Each row of a before or after table is a point. One or more steps were done to the points. Then noise was added and the rows were shuffled. The steps act on how far a point lies along the listed directions, d1 being the first. What was done? A step turns or swaps two directions, mirrors them in a line or flattens them onto one, adds a multiple of one to another, or multiplies one. Angles are multiples of 10 degrees, from the lower direction toward the higher: turns from -170 to 170, lines from 10 to 170 but not 90. Use the fewest steps. Two steps may share a direction if one is a turn and the other turns, adds or multiplies; they go together, in the order done. Otherwise the lowest direction goes first.

Directions:
(1): [-0.65  0.12 -2.18]
(2): [-1.98 -0.99  0.54]
(3): [-0.92  2.05  0.39]
Before:
[[-0.54  0.19  0.39]
 [-0.02  0.08 -0.72]
 [ 0.50 -0.76 -0.45]
 [ 0.39  0.06  0.02]
 [ 0.20  0.10 -0.12]
 [-0.56 -0.46 -0.20]
 [ 0.26  0.16  0.20]
 [-0.06 -0.21  0.01]
 [-0.36 -0.35 -0.59]
 [ 0.10  0.58  0.23]
 [-0.32  0.03 -0.19]
 [ 0.47  0.03  0.01]
 [-0.80  0.73 -0.01]
 [-0.49  0.26 -1.22]]
After, 14 rows:
[[ 0.04  0.01 -0.07]
 [-1.06  0.77 -1.43]
 [ 0.36 -0.23  0.38]
 [ 0.07 -0.21  0.36]
 [-0.28  0.53 -0.39]
 [-0.49  0.29 -0.36]
 [-0.05 -0.20 -0.21]
 [-0.19 -0.30  0.05]
 [-0.20  0.15 -0.32]
 [ 0.32 -0.06  0.25]
 [-0.03  0.07 -0.62]
 [-0.55  0.27 -1.55]
 [ 0.10  0.14  0.13]
 [ 0.90 -1.00  0.89]]
Steps: add 1.5 times d3 to d1; multiply d2 by 0.4

Directions:
(1): [ 0.57  0.07 -1.02 -1.89 -2.41 -0.90 -1.41 -0.58]
(2): [-1.37  1.26 -1.43  2.41 -0.91 -0.68 -0.25 -1.08]
(3): [ 0.68  1.05 -1.25 -0.75 -0.66  1.44  2.70 -0.61]
(4): [-0.19 -0.25 -0.59 -0.40  0.40 -3.03  1.71  1.00]
Before, 8 rows:
[[-0.38 -0.33  0.11  0.13 -0.07 -0.52 -0.70  0.28]
 [-0.17 -0.17  0.29  0.01 -0.55 -0.24 -0.87  0.17]
 [-0.23 -0.06  0.25  0.33  0.61  0.55 -0.37 -0.24]
 [-0.37  1.03 -1.12  0.55 -0.63 -0.19  0.35 -0.45]
 [-0.13  0.45 -0.01  0.49  0.27  0.59  0.81 -0.38]
 [-0.10  0.32 -0.49  0.59  0.11  0.68  0.69 -0.43]
 [-0.23  0.08  0.20  0.92  0.47  0.32  0.26 -0.11]
 [ 0.03  0.40 -0.48  0.29 -0.70 -0.53  0.81  0.04]]
After, 8 rows:
[[-0.27 -0.31  0.40  0.36  0.03 -0.77 -0.23  0.48]
 [-0.68  0.75 -0.50  1.22  0.01 -0.45 -0.21 -0.13]
 [-0.07 -0.10 -0.33 -0.52 -0.28 -0.32 -0.66 -0.38]
 [-0.50 -0.27  0.35  0.42  0.24 -0.27 -0.64  0.27]
 [-0.12  0.32  0.16  1.02 -0.11  0.47  0.35  0.06]
 [-0.03 -0.02 -0.10  0.12 -0.70  0.04 -0.87 -0.44]
 [-0.01  0.18 -0.63  0.00 -0.58  0.16 -0.06 -0.52]
 [ 0.10  0.46 -0.34 -0.16 -0.71  0.28 -0.04 -0.66]]
Steps: turn d1 and d4 by 130 degrees; add -0.7 times d2 to d3
